Every row gives one point. The last column is the point's height on a tilted bowl or saddle (a function of degree 2), plus a little noise. Along how many of its main directions does it bend up, bend down or stay straight?

Points (15 x 4)
[[32,-27,63,-22],
[-7,20,21,-6],
[26,33,-56,56],
[16,-8,39,-19],
[-72,43,35,36],
[-59,-1,-52,-6],
[-31,36,-57,45],
[15,31,-8,-7],
[-1,-55,8,-63],
[-26,2,-63,62],
[22,-1,93,62],
[29,6,34,-19],
[-3,34,-20,5],
[-6,-32,-16,-23],
[-11,61,5,11]]
Directions: 1 up, 1 down, 1 straight

Points (26 x 5)
[[6,-8,-22,-49,32],
[3,15,-6,11,18],
[31,-45,-47,-35,42],
[-24,-43,5,-57,50],
[60,-8,73,-22,56],
[-9,5,-20,-15,23],
[25,-65,-27,9,36],
[-48,40,-34,-4,62],
[32,-5,24,1,16],
[13,2,15,15,16],
[-8,20,22,28,26],
[19,-25,-38,95,81],
[-16,-5,34,-11,24],
[-11,-14,-39,-1,28],
[18,-11,10,17,14],
[-18,9,1,11,20],
[5,-3,6,-13,14],
[-45,-4,-27,13,42],
[-19,-3,-47,18,37],
[15,5,-23,18,20],
[16,-45,38,22,31],
[-19,-56,-27,8,39],
[16,20,23,36,29],
[-19,-5,-13,-46,35],
[-23,52,15,17,43],
[-7,16,4,7,19]]
Directions: 4 up, 0 down, 0 straight

Points (39 x 7)
[[-48,4,63,-10,26,17,56],
[51,3,-18,-35,0,19,-7],
[-30,24,22,-52,4,24,-26],
[-8,-33,-23,7,54,17,0],
[-5,-13,-4,4,5,-12,-23],
[6,-50,-15,27,14,-41,37],
[-5,21,-20,-20,20,-12,-39],
[-6,-18,9,76,-22,59,95],
[-5,3,49,18,-36,-26,20],
[-60,46,7,-7,37,4,10],
[-14,13,8,-76,6,2,-55],
[-25,-17,18,-39,8,-33,-28],
[46,-34,3,6,33,-19,27],
[-30,24,18,-6,-61,46,8],
[-10,-50,45,-15,19,23,45],
[32,56,0,-42,2,-44,7],
[31,33,-46,-27,3,10,-7],
[-6,-41,-1,-53,-16,-46,-9],
[47,59,11,33,-30,28,52],
[-31,12,-16,-37,6,12,-42],
[-10,64,12,-27,6,62,43],
[59,10,1,55,-57,-1,47],
[-24,9,7,-16,13,-14,-36],
[30,-39,45,14,-5,-43,59],
[-4,56,-37,11,19,26,5],
[45,-2,-57,-16,20,-17,22],
[-9,45,4,-20,42,16,-16],
[6,24,13,16,16,-33,-16],
[12,-4,-30,50,-8,-42,2],
[-6,41,22,-17,12,49,20],
[26,-13,29,32,-13,23,40],
[-4,19,19,46,-2,-13,-1],
[-20,-3,-95,13,-37,-6,25],
[7,-18,25,-7,11,-30,-7],
[-5,-16,-10,-10,-25,-52,-12],
[-49,-4,-10,-45,4,19,-34],
[34,40,-10,9,48,7,0],
[21,22,-3,13,-39,4,-16],
[-12,-37,-40,12,-22,21,14]]
Directions: 4 up, 0 down, 2 straight
